Each row is a point. Each copy is the shape, with its points in the same order, turned, moved and blurred by noise. Say if it was mirrored as well.
In the rows, zero is written as 128.

Shape (6 x 3)
[[106 116 142]
 [ 99 180 177]
 [100 111 199]
 [196 148  99]
 [137 218 149]
 [145 111 132]]
Copy 1 (6 x 3)
[[111 139 146]
 [108 194 187]
 [ 99 123 194]
 [207 165 109]
 [148 233 176]
 [148 134 133]]
Copy 1 is: only turned
Copy 2 (6 x 3)
[[ 96 134  99]
 [ 68 199 108]
 [106 168  54]
 [152 146 187]
 [ 83 219 162]
 [129 132 121]]
Copy 2 is: mirrored

Shape (9 x 4)
[[141 160 200 101]
 [143 179 180  55]
 [128 124  56 126]
 [109  94 127 164]
 [119  78  72 175]
 [100  82 103 170]
 [121 119 214  82]
 [183 105 200 110]
 [131 119 175  45]]
Copy 1 (9 x 4)
[[148 142 180 106]
 [138 171 169  56]
 [108 151  49 135]
 [114 107 111 167]
 [105 107  46 192]
 [ 95 106  84 184]
 [119  94 193  82]
 [187  93 157  96]
 [116 113 149  48]]
Copy 1 is: only turned
Copy 2 (9 x 4)
[[125 192 177 103]
 [160 157 195  77]
 [135  80 110 186]
 [ 69 140 105 173]
 [ 88 104  78 197]
 [ 67 124  99 192]
 [ 86 173 182  78]
 [113 187 112  75]
 [116 130 176  67]]
Copy 2 is: mirrored

Shape (13 x 8)
[[ 95 128 111 118 137 128 124 120]
 [108 118 202 136  21 116 108 109]
 [140 136 108 127 126 122 107 143]
 [127 127 102 106 113 119 127 110]
 [125 148 125 103 123 123 118 133]
 [122 137 121  98 121 123 114 112]
 [114 149 122  99 133 116 134 200]
 [129 102 115 107 135 200 120 122]
 [135 140 119 113 140 115 108 107]
 [119 107 156 146 114 117 117 154]
 [129 155 120 142 135 150 114 117]
 [126 116 140 100 129 119 186 110]
 [132 106 107 211 121 140 154 114]]
Copy 1 (13 x 8)
[[ 98 131 114 123 128 144 114 124]
 [163 112 205 109  46 102 125  97]
 [145 137  88 127 117 126 110 129]
 [121 135  92 103 120 135 139 107]
 [131 157 107 103 123 138 113 121]
 [125 142 113 101 117 144 116 110]
 [126 169 103  94 122 141 100 191]
 [129  96 103 123 125 205 107 122]
 [140 144  93 113 140 127 111  98]
 [146 114 145 125 125 114 116 159]
 [136 145 105 155 120 156 108 114]
 [128 134 132  89 144 155 174 132]
 [119  91 114 204 116 125 174 140]]
Copy 1 is: only turned
Copy 2 (13 x 8)
[[107 108 109 130 133 128  97 118]
 [109 121 209 157  24 143 104 117]
 [150 128 111 131 119 117 102 150]
 [138 128 116 117 115 125 108 105]
 [125 133 129 111 122 128  98 143]
 [127 127 134 110 122 127  90 120]
 [106 123  97  96 115 123 123 194]
 [149  90 117 129 144 198  92 125]
 [139 132 134 119 143 110  91 121]
 [121  95 147 154 101 120 121 161]
 [132 144 125 153 143 140  93 133]
 [112 113 144 100 138 137 161 105]
 [149 114 110 214 128 134 154 112]]
Copy 2 is: only turned
Copy 3 (13 x 8)
[[114 119 119 105 139 150 136 142]
 [155 125 198 166  33 186 138 138]
 [149 148 113 117 128 118 119 154]
 [150 136 111  98 108 145 141 122]
 [144 154 137 102 123 141 135 141]
 [145 140 126  94 122 147 128 126]
 [123 165 141  86 121  99 154 186]
 [ 84 143 138 105 131 117 108  88]
 [156 130 122 102 150 147 121 131]
 [128 113 158 138 110 125 128 163]
 [130 166 117 131 145 144 123 125]
 [140 125 161  95 130 131 192 106]
 [127  93  93 190 130 111 145 119]]
Copy 3 is: mirrored
Copy 4 (13 x 8)
[[120 121 126 105 143 119 142 108]
 [155 121 176 100   7 125 126  92]
 [149 137 119 113 132 116 110 131]
 [142 133  99  99 120 116 134 101]
 [142 147 128  90 127 129 129 124]
 [129 142 115  85 128 127 129 107]
 [154 131 144  90 148 106 146 180]
 [142  87 115  96 149 194 128 108]
 [121 150 107 103 132 127 114 111]
 [133 111 148 133  92 124 122 145]
 [139 150 138 127 145 144 117 104]
 [127 139  93 106 100 141 192 127]
 [150 113 124 201 124 136 145  94]]
Copy 4 is: mirrored

Shape (16 x 11)
[[121 120  77 104 116 121 195 132 129 155 169]
 [ 56 132 134 153 108 139 120  82 199 122 121]
 [122 143  65 125 108 102 112 120 143  87 156]
 [138 167  99 157  96 146 141 101 116 170  90]
 [ 47 140  93  96 169 183 134 131 193 147  82]
 [106 163  93 131 138 131 183 135 173  66 113]
 [109  71 126 139 152  78 119 165 179 176 107]
 [111 153  55 158  66 160 157 110 207 144  77]
 [132 174 162 195 165  92 130  69 113 134 121]
 [163 177 166 100 105 104  80 118 116 154 122]
 [159  68 126 110 141 178  88 105 171 132  69]
 [135 133 104 172 128 123 123  94  93  83 110]
 [107 161 111 184 123 150 144 183 142 175 148]
 [114 128 101 135 158  88 154 175 108 109 141]
 [126  95 152 117  70  80 174 163  97  58 137]
 [127 120 118  96 116 185 160  91 115 155 183]]
Copy 1 (16 x 11)
[[ 89 109 111 105 112 146 197 153 155 170 182]
 [ 80 120  99 159 119 119  94  85 210 120 130]
 [131 130  52 130 119 128 136 129 140 110 189]
 [152 183 137 137  90 111 152 132 148 135 105]
 [110 108 138  79 136 124  82 166 249 109 138]
 [ 99 125  69 123 159 168 159 143 182  75 136]
 [100  52 103 148 127 107  87 183 160 193 113]
 [129 147  79 160  62 138 158 137 237 108 100]
 [128 153 134 175 189  92 144  87 104 149 109]
 [145 166  80  88 120 118  92  97  98 189 125]
 [192  66 122 112 102 164  81 118 175 139 108]
 [154 114 113 154 130 125 138 108 106  89 139]
 [ 87 171 121 173 126 153 127 195 146 172 142]
 [ 98 101  94 116 151 124 147 178 101 126 166]
 [ 58  79  72 115  92 190 155 114  61 110 129]
 [126 136 151  96 110 176 159  99 161 178 201]]
Copy 1 is: mirrored
Copy 2 (16 x 11)
[[128  86  61  94 117  93 175 123 156 139 172]
 [ 91 110 136 126 141 101 113  91 225  92  97]
 [166 116  85 103  93  96 109 118 166  72 146]
 [107 126  76 132  74 131 127  90 155 162  91]
 [ 91  93  81  74 197 128 105 139 186 118  57]
 [137 142  91 105 136 145 168 144 177  67 115]
 [ 82  72 106 153 119  69  95 206 180 136 127]
 [ 96 133  40 105  83 136 134 112 243 117  77]
 [103 157 140 203 115 118 116  88 118 124 131]
 [113 142 160  95  63 112  79 120 117 161 130]
 [ 62  41 111 112  87 169  69 150 161 100  90]
 [147 106 109 165  79 128 128  99 126  82 106]
 [163 111  92 147 133 126 131 142 195 193 120]
 [169 102  99 137 128  91 150 174 124 114 136]
 [161  83 162 114  50  88 205 163 150  84 139]
 [111  55 108  82 122 137 146  70 146 150 167]]
Copy 2 is: mirrored
Copy 3 (16 x 11)
[[151 139  75  83 108 142 181 127  98 112 151]
 [ 86  75  95 138 100 142 107 114 188 133 110]
 [158 134  89 127 133  74 157 141 159 152 130]
 [156 157  97 144  84 153 106  93 105 166 109]
 [ 70 116  52  96 140 189 112 156 157 157  75]
 [133 154  64 137 147 116 158 133 163 103  96]
 [151  97  98  82 102 134  60 198 111  99 136]
 [168 127  31 152  62 163 136 133 184 170  82]
 [139 156 123 166 142 115  58  59 109  98 147]
 [158 185 171  86 112 106  81 104 139 153 125]
 [178  89 130 106 150 183  94 154 124 153  68]
 [156 121 116 185 151  91 127 118 102 140  99]
 [110 178  93 146  86 164 120 159 128 147 176]
 [136 153  90 114 139  86 145 176  98  97 128]
 [145 132 155 127  95  68 185 152 121  50 102]
 [135 119 131 106 136 184 186 105 110 150 153]]
Copy 3 is: mirrored
Copy 4 (16 x 11)
[[103 118 122 109  95 121 191  82 152 151 179]
 [ 50 131 141 186  95 133 114  88 186  78 121]
 [109 146  77 127 125 100 136 125 143  81 157]
 [153 158 132 146  62 145 116  90 138 150 111]
 [ 28 136 137 144 116 176 136 133 162 136  55]
 [102 155 127 144 124 131 202 106 153  74  95]
 [ 92  62 153 161 105  79 124 162 164 159 123]
 [112 156  78 170  49 167 150 112 203 107  77]
 [151 155 190 192 147 101  89  58 126 119 132]
 [143 174 188  80  86  78  78 116 131 123 136]
 [128  58 144  86 116 159  75 121 184 104  77]
 [159 129 119 158 125 120 113  80 105  81 118]
 [120 156 158 183  83 164 144 156 132 141 169]
 [115 119 142 132 127  91 172 131  95 132 147]
 [136  89 150 128  65  61 190 102 106  41 157]
 [ 90 123 163  86 102 178 138  57 144 123 176]]
Copy 4 is: only turned

Shape (18 x 12)
[[141 192 107  78  69 176 146 105 112 164 149 144]
 [170  98 135 134 123 170 124 110 110 120 130 177]
 [120 115 110 120 168 192 124 133 144 100 140 137]
 [123  99 132 136 128 122 128 123 147 121  98 123]
 [139  87 103 105  81 120 117  86 122 160 145  93]
 [ 82 194 138 198 133 106 154  87 161 128 127 152]
 [ 60  84 124 105 120 136 103 172 140 161 173  64]
 [117  74 124  62  80 135  99 139  88 105 130 134]
 [185  76 125 136 122 146 116 147  62 107 155 134]
 [ 89 109 119 139  91 167 144 116  88 133 155 142]
 [138 150  90  79 109 122  69 121 133 179 128  86]
 [ 76 103 113 147 125 173 116 121 136 155 156 199]
 [ 96  76  87 107 128 100 119 120 112 130 133 140]
 [156 121 104 134 127 133 143 199 124 152 145  91]
 [164  95 104 210  96 161 121 141 104 106 126 145]
 [136  79 100 158  74 107  99 116 160 131 157 132]
 [117 152  84 118  96 162 122  93 132 185 113 171]
 [137  95  97  70 132 112 111 119 110  74 114 128]]
Copy 1 (18 x 12)
[[ 60 177 101  77 126 180 168 136 134 183 172 120]
 [157 130  86 120 121 175 141  86 101 161 116 143]
 [121 110  79 131 153 179 108 144 112 114  99 116]
 [123 100 130 141 109 115 124 112 119 136 105 117]
 [113 127 113 131  63 146 112 120 123 170 170  69]
 [ 87 144 164 191 153 128 158  92 152 104 168 166]
 [ 90  75 151 124  79 161  56 192 100 132 143 104]
 [ 95 111  74  73  53 140  90 113  79 157 119 115]
 [174 140  74 123  75 162 122 133  46 149 120 136]
 [ 95 125 128 120  89 202 133 102  74 132 143 121]
 [ 84 146  99 130 108 122  86 173 131 210 167  96]
 [ 88  81 117 145 137 213 111  88 113 155 135 159]
 [ 92  72  84 150  85 134 111 115  84 153 150 105]
 [130 121 122 137  93 149 147 211  88 158 125 134]
 [152 153 114 184  80 184 144 111  88 149  85 151]
 [128 112 117 167  43 159 110 118 150 167 142 126]
 [ 65 133 114 138 136 181 148  98 136 206 150 109]
 [102 120  44 119  89 102 115 123 100 133 119 100]]
Copy 1 is: only turned
Copy 2 (18 x 12)
[[134 160  83 139  78 160 152 151 187 170 104 139]
 [112  75 111 129 106 161 125 154 133  90 141 153]
 [ 74 101 122 101 139 204 138 120 143 110 146 106]
 [124  83 153  96 130 144 113 122 113 135 132 103]
 [146  86  87 126 122 105 113 120 160 134  90  89]
 [ 93 151 162 140 118 138  86  92  99 199 184 150]
 [ 65 118 147 108 136 117 107 128 171 133  95   7]
 [116  96 117  94  81 144 114 140 142  74  50  91]
 [122  98  99 152 119 149 130 159 110  39 120 101]
 [ 85 101 115 162  70 155 118 112 147 121 114  98]
 [143 134  93  96 153 139  93 167 162 169  79  77]
 [ 39  78 108 123  76 162  85 139 146 145 150 122]
 [ 86  87 101 100 107 128 107 119  96 130  85  85]
 [121 136 120 124 136 139 160 173 120 118 147  41]
 [143  85 112 161  98 171  94 139 107  84 186  93]
 [130  93  91 101 103 103  72 117 134 115 156  80]
 [116 101  88 125  83 166 104 154 151 197 125 133]
 [126 105 106  70 121 158 125 113  99  92  71 108]]
Copy 2 is: mirrored

Shape (16 x 12)
[[188 150 186 154  71  90 180 169 143 128 128 140]
 [136 110  74 138 128  68 183 111  88  88 169  75]
 [ 94 180 117 112 159 123  78 155  70 101  85 129]
 [150 200 179 106  94  94 153 187 104 120 206  77]
 [113 175  89 120 135 160 172 184 100 198  76 144]
 [ 71  76 186 178 111 188 103 146 143 141 125 107]
 [ 81 173  77  80  96 173 143 151 110 146  88  47]
 [ 88  89 194 138  53 150 151 118 148 186 139 161]
 [193 164 150 129 178 113 122  98 112 129 152  95]
 [149  71  85 118 118 123 128 149 147  94 205 116]
 [183  74 128  81 167  73 106 104 138 118 107 116]
 [119 118  81 200  46  89 103 174 140 124 127 166]
 [169 144 199 127  77 140 153 116 147 115 175 167]
 [163  78 190 196  63 150 186 145 123  69 124 162]
 [ 65 194 115 187 159 118 172 129 188 117  90 164]
 [176 140  81 110 148 115 166  68 179 143 105 148]]
Copy 1 (16 x 12)
[[174 166 194 155  86 129 178 203 167 162 117  96]
 [138  28 161 106 173 164 130 179 147 176  97 108]
 [141 158 114  94 182 111  58 147 165 101 127 142]
 [145 178 197  86 141 190 129 195 113 181 147  58]
 [105 191  66  97 140 141 150 199 179 144  84 175]
 [ 79 131 120 186  71 127 121 148  80  84 138 131]
 [100 141  38  78 113 180  90 148 168 162 106  99]
 [ 73 143 156 160  34 121 171 161 132 152 173 158]
 [165 146 187 123 163 140 114 116 110 179  66 133]
 [169  65 129 159 161 178 167 156  92 170 163 133]
 [198  88 142 112 145  84 161  86 125 160 107 136]
 [131 110 116 214 151  91 137 222 179 163 180 117]
 [162 160 216 164  76 168 147 153 140 168 158 148]
 [175 100 198 199  46 148 146 217 148 104 127 145]
 [ 72 158 147 181 173 155 156 138 235  91  99 136]
 [156 116 134 154 143 144 175  91 199 196  77 174]]
Copy 1 is: mirrored
Copy 2 (16 x 12)
[[182 141 135 152 125  67 178 169 167 175 129  55]
 [183 144  78 178 131 118 183 109  98  64 192 110]
 [103 151 131  97 201 153 142 176  48 115 141 107]
 [165 185 162 163 169 114 155 208 173 127 214  92]
 [112 123 127 127 181 148 206 156 103 198  94 154]
 [ 60 118 118 166 102 193 104 125 146 157 133  57]
 [ 96 202 123  99 135 192 213 142  96 172 186 165]
 [ 84  61 107 135  76 127 151 149 178 199 161  76]
 [176 154 135 111 193 117 112 112 148  96 153  94]
 [146 144 110 200  84  97  95 116 107 115 175 150]
 [118 144 110 114 160  51 108  63  84 112 162  86]
 [139 145  44 175  91 107 131 212  82 167 114  84]
 [170  99 167 121 104  95 109 178 173 149 155  70]
 [185  94 149 170  53 129 147 148 126 156 120   7]
 [ 97 131  85 108 126 140 183 191 143  79  42 113]
 [169 128  90  70 125  70 154  86 135 120  96 153]]
Copy 2 is: mirrored
Copy 3 (16 x 12)
[[206 187 143 125 133  54 147 127 137 130  99  95]
 [ 70 220 106  85 181 114 111 162 146 130 174  80]
 [ 95 148 197 105 175 152  86 172 109 186 107 197]
 [217 178 181 118 183  65  90 150 139 141 202 104]
 [135 127 169 127 166 129 180 148 185 235 104 150]
 [140  94 187 113  56 162 166 174 116 103 153 127]
 [103 133 234  47 171 130 145 150 198 197 157 147]
 [148  80 144 100  70  75 200 134 100 145 155 110]
 [134 172 144 141 197 147  95  71 131 116 139 122]
 [ 93 135 102 103 113 111  60 145 189 124 168  82]
 [ 62 127 146 111 175  89  72  86 137  97  83  99]
 [123 199 117  97  41  99 118 152 131 203 110 100]
 [193 143 104 105 119  66 133  92 111 102 148 145]
 [196 164  79  89  93  99 176 178 123  75  89 106]
 [ 87 218 162 174 105 108 194 143 158 157 121 211]
 [ 76 160 112 107 160 106 138  50 180 137 108 146]]
Copy 3 is: only turned
